Each point is reached from the start by the listed moves, each made once or not at all, plus a little noise. Is the number of moves made odd or even? Then give how often each move was made.

Moves:
(1): [ 59  -6  17  14 -64]
(2): [  6  47 -24 -38 -22]
(3): [ 51   4  52 -30  48]
Start: [-22   9 -17  20 -11]
Points:
[ 32  60   9 -50  15] -> even (0, 1, 1)
[ 28  10  36 -11  34] -> odd (0, 0, 1)
[ 38   4  -1  36 -74] -> odd (1, 0, 0)
[-17  56 -40 -16 -33] -> odd (0, 1, 0)

Moves:
(1): [ 35  39 -39 -13   1  14 -11  40  16 -10]
(2): [-32  39   2 -15  -5  -7 -10 -38  -4  12]
(3): [ 48   3  -6 -40   1  -3  -3   7   1  -6]
(4): [ 49  -9 -38  33 -44  -9 -41  10 -23   4]
(5): [ 12 -18   5  17   8  27   6 -35 -27  17]
(6): [  3  24  30   6 -13   7  17 -22 -32  20]
(7): [-43  28  10   4  40 -14  -2  17   7  49]
(8): [ 11  29  13  15  11 -29 -12  -8  35 -27]
(9): [ 26   0  22  10 -41  19 -35 -10  28 -10]
Start: [ 11 -26   8  33  28  -7  21  -7 -20  -7]
Points:
[ -3  95  55   5  62 -51   9 -53  -7  42] -> odd (0, 1, 1, 0, 0, 1, 1, 1, 0)
[ 75  -6 -18  84  -4 -46 -34  -5  -8 -32] -> even (0, 0, 0, 1, 0, 0, 0, 1, 0)
[ -5  92   0  39  84 -13 -10 -32   9  33] -> odd (1, 1, 0, 0, 1, 0, 1, 1, 0)
[ 39  16  30  28  88 -22   9 -29  -1  25] -> even (0, 0, 1, 0, 1, 0, 1, 1, 0)
